Each row is a point. Examples show where two turns around zero, p and q, send a point. Where does a point land after both, in the order given? Backwards means that the second turn is done in reverse. Each puzzle has new turns, and all numbers are rounded.
In the rows, zero is written as 128.

Turn p:
[115 144] => [142 143]
[185 132] => [141  72]
[ 84 108] => [101 168]
Turn q:
[179 103] => [117  72]
[101 117] => [110 151]
[104 164] => [156 161]
Where do these land?
p, then q: [137  97] => [107 152]
q, then p backwards: [110 149] => [108 147]
q, then p: [167  75] => [ 70 160]
p, then q backwards: [ 91 144] => [ 93 148]
q, then p: [135 175] => [141  82]

Turn p:
[123 127 151 102] => [142 137 153 110]
[115  69 113 154] => [ 73 132 147 163]
[ 71 175  84 215] => [135 172  44 205]
[160 129 156 126] => [147  96 147 125]
[162 131 118  99] => [124 101 126  91]
[139 157 128 107] => [150 123 116 101]
[126 108 145  93] => [124 135 163 103]
Turn q:
[179 121 184 126] => [171  83 102 163]
[ 94 133 132 125] => [115 124 128  96]
[ 96 157  84 110] => [122 171 158  91]
[138 111 109 172] => [ 93 124 144 163]
[131 142 141 165] => [119  97 152 138]
[105 173 103  66] => [167 175 142  72]
[153  60 143 133] => [110 120  72 173]
Where do these land?
p, then q: [115 138  91 135] => [115 156 152 114]
p, then q: [154 164 107 144] => [111 169 125 155]
q, then p backwards: [145 172 100 110] => [100 133 174 108]
q, then p: [141  79 120 112] => [115 137  78 140]
p, then q backwards: [105  99 131 174] => [162 104 101 160]
q, then p: [108 116 219  92] => [ 43 104 131  81]

Turn p:
[170 143 119  87 169 101] => [155  90 122  80 162 104]
[125  91 109 117 171  80] => [119  71 155  89 107 123]
[123 108 101 125 154 167] => [125 123 158 124 151 171]
[127 132 129 136  65 145] => [114 177  93 140 112 141]
[ 84 178  82  74 151 111] => [ 66  88 115 122 192 107]
[152 161 177 153 102 125] => [167 157 101 158 115  94]
[112 105 147 112 135 136] => [119 142 161 118 125 121]
[166 107 163 179 120 125] => [184 140 128 142  80 133]
[ 92 128 125 169  85 163] => [103 165 121 180 109 159]
Turn q:
[123 144 139 110 109 175] => [136 172 127 159 146 136]
[138 113 161 137 100  88] => [ 96 119 173 121 105 114]
[141 101 114  81 145 151] => [117 137 105 130 136 186]
[103 104 153 136  99  66] => [ 72 111 163  99 121  95]
[123 119 138 112 225 130] => [127  56  82 160 151 159]
[137 167  88 202 121 155] => [201 144 107 123  99  77]
[152 159 105 104 118 104] => [156 126 159  98 145 148]
[121 111 149 170  76 152] => [113 174 136 145  89  88]
[114 134 105 101 159 132] => [135 115 101 119 160 149]
Where do these land?
q, then p: [122 177 114 138 135 126] => [166 105 128 101 126 119]
q, then p backwards: [103 116  97 105 158 129] => [149 150  86 110 117 126]
p, then q: [126 145 138 111  84  89] => [130 130 133  70 152 117]
q, then p: [137 144 188 126 114 111] => [142 138 154 161  89  98]
q, then p: [153 106 113 173 164 129] => [117 147  98  98  97 165]
q, then p backwards: [189 120 100 143 174 151] => [178 112 106 192 126 119]
p, then q: [ 67  86 146  99  67 161] => [137 150 148 150 206  65]

Turn p:
[157 129  98  96 123 128 207 126 106] => [165  83  70 143 155 137 107 126 164]
[163 150 107 115 109 141 115 150 102] => [161 156  96 120 113 117 108 151 131]
[137 151 140 160 150 138 110 131 103] => [104 176 119 136 120 128 124 120 139]
[163 136  98 148 133 113 114 155 127] => [124 140 118 119  92 130 111 161 156]
[ 88 146 194 145 110 113 103 142 225] => [138 128 222 117  98 121 208  99 130]
[139 148 134 125 136 138 153 145 107] => [141 144 106 131 144 124 124 119 157]
[145 113 109 144 102 149 131 106 140] => [139 115 116 123 100 159 117 116 108]
[153  84 184 128 128 120 130 109 121] => [137 135 169 172 153 166 110 127 119]
[ 47 112 120 130 117 120 131 131 122] => [ 97 109 131  84 169 126 165 128 100]
[ 85 124  96  92 176 142 108 135 142] => [ 96 103 137  97 138  66 108 116 117]
[130 117 128 125 125 106 105  78 115] => [107 121 124 166 124 132 128 143  88]
Turn q:
[112 153 143 164 147 114 136  80 113] => [118  98 110 179 143 136 122 160 145]
[141  99 149 137 112  94 108 163 164] => [126 123 115 107  75 100  99 104 113]
[ 98 117 155 169 142 150  95 139 178] => [124 104  95 108 124 153  61 129 103]
[170 147 131  86 160 151 156 141 107] => [166 176 173 138 150 114 136 142 129]
[130  89 105 104 144  92 145  95  94] => [125 149 119 163 128 121 158  91 179]
[125 132  99  94 122 126 146 127 147] => [ 99 147 154 122 144 121 138 107 125]
[ 82 152 143 125 108 134 105 146 113] => [141  84 127 124 135 149 144 117  90]
[116 165  91 140 122 151 168 167 101] => [138 110 143  95 186  98 160 148 123]
[138 138 126 140 142 114  86  80  97] => [127 139  87 176 117 152 151 149 128]
[168  87 139 121  80 154 137 142 164] => [116 148 156  68  78 135 112 133 146]
Where do these land?
q, then p: [ 95 164 144 109 106  85 120 106 104] => [105 123 121 125 155 198 128 115 131]
p, then q: [ 96 133 140 120 107 140 181 134 167] => [118 164 156 141 121 137 104 123 184]
p, then q: [150 105  93 134 110 127 155 182 101] => [128 185 136  92 133 131 117 108  86]
p, then q: [ 95 118 104 129 112 112 160 110 115] => [136 146 121 112 162 130 129  99 161]
q, then p: [127 122 123 107 127 102  97 123 140] => [120 132  94 130 128 142 147 124 106]
q, then p backwards: [141  79 116 111 195 132 127  99 140] => [171 146 160 148 159 164 146 140  82]
p, then q: [123 108 191 111 150 149 159 154 152] => [133 146 136 175 106 147  67 151 135]
p, then q backwards: [180 117  87 127 115 120 117  89 122] => [133 136 176 162 134 112  83 109 143]
p, then q backwards: [151 130 109 127 144 198 113 119 131] => [128  87 146 118 149 112 104 161 172]
q, then p: [148 185 109 173 134 141 106 165 119] => [124 136 104 110 159 108 100 184 171]
p, then q backwards: [141 141 145 130 100 110  86  95 110] => [159 169 134 109 137 119  89 115 122]
p, then q: [ 89 136 174 157 135 120 115 160 135] => [134 106 181 161 149 128  98 132 120]

Turn p:
[158 191 161 109 151  91 141  52  69 135 165 100] => [123  92 143 132 236 110 163  79 113 168 148 147]
[110 129  94 125 107 154 104 129 136 185 122 135] => [112 154  97 118 123 136 103 165 155 168 115 123]
[125 139 110  81 143 157  93 149 133 134  79 126] => [ 71 141 109 106 112 139 159 152 136 120  88 126]
[ 93 133 176 116 132 163 129 140  98 134 149 129] => [146 104 106 155 124 123 152 119 111 157  97  90]
[187 166 173 130 129 110  99  60 109 100 190 114] => [152 145 137 128 193 115 155  34 105 157 139 168]
[ 78  98  91  70 101 143 121 134 149 119 101 102] => [118 163 101 136 138 160 140 180 155  80  98  96]
[114  93 155 114 141 109  95 114 123 143  89  91] => [ 71 150 108 161 140 126 127 121 107 108 139  98]
[151 113 122 219 121 138 186 120 129 101 125 217] => [193 100 154 120  58  56 115 132 153 134 186 164]
[189 113 131 182 121 144 206 155 170 115 141 140] => [182 137 219 118  81 104 107 144 107 132 148 148]
[103 132 113  75 101  82 101 155 151 154 108 148] => [106 131  77  80 146 139  93 156 117  92 105 115]
[158 128 111 209  91 113 170 169 111  87 134 140] => [178  93 167 159  86 115  88 136 124 111 142 196]
[108  83 111  97 182 132 101 145 117 135 140 111] => [ 87 124 132 134 119 158 123 101 163 115 111  73]
[ 90 146 116 137 145 129 120 141 169 124 119 112] => [124 129 115 116 108 179 141 149 119 125 150 120]
Turn q:
[140  75 158 179  82  92 140  94 162  81 155 155] => [ 51  66  96 115 153 158 125 112 117  87 162 113]
[ 93  78  75 142 172 115 120 121  74 112 152 135] => [125 145  94 144 119 165 109 188 125  94 102 190]
[101 152 159  90 100 183 116 153 173 122 142 126] => [161 104 166  75 124 105 184 115 142 140 152 126]
[175 181 105 125 105 120 172  91  74  87 128 158] => [138 144 137 170 148 168  96 145  60 155 186 101]
[ 99 145 176  80 100 117 135 127 103 105 120 119] => [115 132 185 148 166 122 162 133 139 143 159 145]
[137 124 127 158  80  96 131 169  71 116 152  81] => [110  98 124 157 153 189 115 143 166 189 117 135]
[ 96 107 148 142 180 164 166 159 167 119 110 118] => [146 131 118 140  72 130 183  94 153  85 123 138]
[173 174 138  90 168  95 115 164  92 171 144 152] => [188 148 102 176 173  74 104 135 135 163 125 123]
[106 124 111 172 108 118 106 110 125 127 103 153] => [102 118 142 116 106 136  79 145 140 104 136 120]
[141 126  71  89 164 136 113 181 160 181  88  95] => [168 138 128 130  75  76 124 107 121 165  49 151]
[112 116 101 176 123 113  85  91 131  86 125  91] => [102 113 150 104 137 187  97 140 124  89  84 120]
[177 132 155  97 137 193 113  81 159 173 102 163] => [141 188 118  67 129  72 120  75 100 125 160 110]
[113 131 141 125 147 121 149 124 173 186 144 120] => [118 139 102 123 111  80 165 134 145 124 107  92]
Where do these land?
q, then p backwards: [163  96 106 148 129 148 145 156 117  73 130  99] => [111 170 131 152 136 122  85 161 130  99 164 101]
q, then p backwards: [136 149 134 191 117 110 115 163 116 116 106  99] => [105  98  93 137 153 130 122 160 101 135 178 111]
p, then q: [143 107 139  70 180 117 129  49 150 166 154 107] => [154 184 140 150 152 122 204 147 129 104  76  86]
q, then p: [119 133  65  53 198 118 157  82  81 149 163 188] => [120  11 139 106 112 128  86 114 138 131  90 211]
q, then p: [129 107 161 139 111 166 103 121  85 130 135 122] => [140 142 122  74 127 145 159 121 135 156 117 106]
q, then p: [ 95 106 110  88 170  88 195 107 112 177 133 166] => [161  46 116 127 116 154  75 159 127 115 149 181]
p, then q: [154 152 189 155 105 117 120 123 117  99 131 136] => [103 154 101 157 151 140  82 153 109 127 158 131]
p, then q backwards: [180 145 125 184  91 173 132 132 143 119 118 123] => [107 118  91  72 138 154 140 155  88 136  87 129]
p, then q: [126 103 157 174  85 125 103 159 152 122 121 160] => [122 102 143 112 153 145  63 152 111 166 139 124]
p, then q: [148 130 139 151 150 139  91 158 128 142 121 134] => [ 96 139 153 102 123 116 115 158 139 140 145 130]
q, then p: [ 72 138 162 139 120 114 108 108 158 121  50 150] => [171 139  85 148 137 137 149  89  63  84 150 118]
q, then p: [124 119 136 159  69  93  77 109 139 125 108 120] => [100 152  80 143 116 152 146 112 115 109 129  68]
q, then p: [ 31 140 117 107 162 103 142  80 170 147 157 134] => [154  63 155 145 111 150 126 161  75  49 106 139]
q, then p: [150 139  95  90 121 137 145 194 140  96 150 115] => [117 139 164 138 123  56  86 135 149 148 126 120]
q, then p backwards: [149 157  88  71 113 172 158 178 113 138 144  66] => [136 192 160 151 121 216 137 128 141 139 175 124]

Turn p:
[127 145 126 136 148 137 141 204  53 123 148 100 126 145] => [ 80 163 155 145 199 152 130 126 103 115 161 136 126 170]
[145 138 196 135 126 129 113 123 144 137 135 123 150 142] => [111 129 102 139 131 129 121 146 141 168  93  85 129 138]
[147 109 122 135 147 147 119 139 120 114 147 155 142 108] => [109 146 149 148 121 120 126 151 117 121 107 150 118 112]
[160 102 147 125 139 100 117 131 101 138 141 101 147 119] => [108 129 107 148 158 125 114 114 140 129  88 151 122 149]
[113 145 107 142 132  96 137 122 154 134 132 127 112 144] => [126 100 116  97 116 133 134 125 139 119 154 126 104 130]
[130 142 141 112 124  98 196 106 132 130  39 138 117 129] => [135 115 128 120 120  76 176  68 178 118 152  94 166 124]
[ 92  88 121 149  83 122 136 110 143 115 146 138 129 120] => [177 118 105 138 104 123 148 167 128 123 137 154 126 144]
[103 131 117 150 138 130 146 127 137  98 145 143 115 146] => [125 132 126 118 108 136 159 150 113 105 149 121 108 133]
[ 31 139 117 146 143  76 108 115 119 129 127  85 131 144] => [169 116  93  60 177 163 140 150 150  80 141 118 114 151]
[154 125 144 141 135 146 118 133 130 125  74 147 124 131] => [127 115 170 143 126  98 133 118 132 132 107  94 138 124]
[129 146 120 137 101 148 109 113 119 134 140 149 113 133] => [145 141 151 113 102 136 116 134 115 152 132 131 124 142]
[160 111 112  92  91 142 106 121 138 106 144 112 127 127] => [150 129 121 172 100 155  95 107 115 131 121 143 131 124]
[145 147 108 133 120 145 124 113 150 137 135 114 160 147] => [143 134 118 132 128 129 113 114 119 154 135 116  89 103]
[126 114 137 120 122 130 111 143 152 139 142 152 122  63] => [119 119 129 131 110 110  92 171 140 127 121 158 162 108]
[126 122 126 142 142 149 122 109 133 145 114  94 117 143] => [143 111 120 112 146 119 127 111  93 130 115 110 123 126]
[150 127 113  63 138 131 148 161 103 147 124 146 121 145] => [ 94 132 155 147 140 162 143  86 135 144 144 154 159 107]
[139 147 122 120 147 151 123 106 147 127 143 153 122  91] => [113 147 132 108  92 113 106 138 118 128 119 134 135  93]
Turn q:
[140 118 147 135 106 129 169 149  87 176  94 139 120 141] => [107 137 154 112 121 115 140 109 114 124 115  52 113 117]
[ 85 193 127 141 147 132 113 151 101 109 218 111 128 104] => [180 128 168 119 165 139 185 107 137 108 162 192 126 174]
[141 155 120 131 154  85 117  94 133 114 128 141 115 129] => [121 140 116 101 135 132 146 158 124 128  94 168 139 115]
[151 150 135 144 134 151 122 131 145 112 173 134 120  67] => [123 141 143 155 146 126 145 124 103 158 142 168 155 178]
[110 105 113 140 115 150 126 110 108 148 115 160 145 103] => [ 78 110 122 134 115 136 130 115 131 100 137 111 137 152]
[124 115 122 134 111 149 119 134 140 117  97 174 112 153] => [114 147 100 139 115 175 114 135 139 127 120  96 122 133]
[123 105 127 148 136 128 168 143 121  99 103 148 131 135] => [121 162  99 103 125 132 118 109 126 125 147  99 147 121]
[152 111 139 100 139  75 117 159 141 101 161 116 119  92] => [150 120 126  89 131 113 102 119  93 177 126 174 117 146]
[119 150 111  90 107 125 125 116 140 105 122 109 122 131] => [143 114 101 145 114 132 149 129 126 140 132 151 104 103]
[116 110 110 138 108 139 161 149 133 162 156 104 142 142] => [129 124 152 144 158 113 110 109 113 102 163 109 103 115]
[158 107 130 108 106 113 120 127 146 129 131 109 124 155] => [136 127 120 140 132 111  95 135 127 147 108 128  94 110]
[141 106 119 124 112 144 126 129  88 106 135 102 109 140] => [119 134 125 128 136 113 130  95 170 153 134 126 103 123]
[137 125 139 129 106 130 114 109 131 132  98 129 170 143] => [131 109 100 148 116 108 119 133 135 106  99 106 134 129]
[120 135 128  99 203 145 122 120 138 140 134 123 148 149] => [150 132 167 130  94 138 108 129 142 102 124 162 165  96]
[ 94 129 164 142 113 132 117  77 152 166  91 127 130 138] => [114 107 125 143 103 113 138 200 141  99 128  94 131 128]
[137 133 117 145 152 119 111 149 145 133  93 122 114 124] => [132 113 129 117 143 152 119 142 126 152 118 116 161 110]
Where do these land?
q, then p: [123 135 171 158 167 149 152 131 130 141  77 115  75 144] => [106 134  79 148 176 120  79 138 138 160 162 108 144 110]
p, then q: [158  90 122 123 120 126 158 111 120 111 106 117 142 138] => [ 93 155 103 114 155 109 140 147 125 118 121 122 142 116]
p, then q backwards: [167 147 100 151 124 161 112 135 146 122 146 113 142 136] => [145  98 126  94  99 128 149 145 156 150 144 125 117 139]
q, then p: [130 172 133 122 115 138 127 133 141 131 131 142 169 112] => [134 149 143 152 132 102 158 109 125 122 124 127  99 151]
q, then p: [ 98 103 145  91 128 134 132 122 108 158 121 119 109 155] => [136 106 100 145 102 135 101 143 120 129 137 124 168 155]
q, then p: [118 151 125 103 109 128  91 127 173 104 159 137 138  82] => [123 125 184 141 122 130 173 136 110 159 126 159  99 146]
q, then p: [143 122 128 148 156 135 116 137 158 122 137 149 155 138] => [134 147 159 138 138 136 114 135 137 128 106 103  99 116]
q, then p: [105  99 118 122 122 122 141 159 107 133  95 115 110 137] => [141 122  89 125 128 140  98 118 102 126 119 150 153 117]
p, then q: [141 129 108 151 152 163 139  92 128 118 139 100 132 143] => [101 128 131 102 128 121 176 113 147 151 116 136 115 111]
q, then p backwards: [122  97 162 123 134  97 128 133  93 164 107  94 104 127] => [128 165 132 169 144 126 113 119 156 160  94 163 118 129]
p, then q: [ 97 135 123 102 101  84  79 123 103 120 114 160 132 112] => [164 146 110 186 103 143  94 147 110 143 105 121 141 138]
q, then p: [143 169 100 136 150 117 141 133 159  99 159 124 155 130] => [ 99 172 168 123 114 103 137 123 143 123 110 137 100 111]
p, then q: [125 108 169 126 131 139 144 141  84 121 130 122  94 149] => [148 147 127 122 123 112 135 109 151  77 131 101 138 100]
p, then q: [109 159 116 161 131 144 126 132 152 117 161 155 165  83] => [163 105 142 112 148 167 148 119  91 167 127 140 110 155]
p, then q: [ 98 125 137 120  73  83 113 123 136 142 134 150 114 129] => [135 140 129 176 132 142  72 124 105 121 114 115 105 125]
q, then p backwards: [172 106  92 111 136 129 151 117 112 144 132 137 112 131] => [176 144 119 109 170 143 128 131 119 141 138 136 139 124]
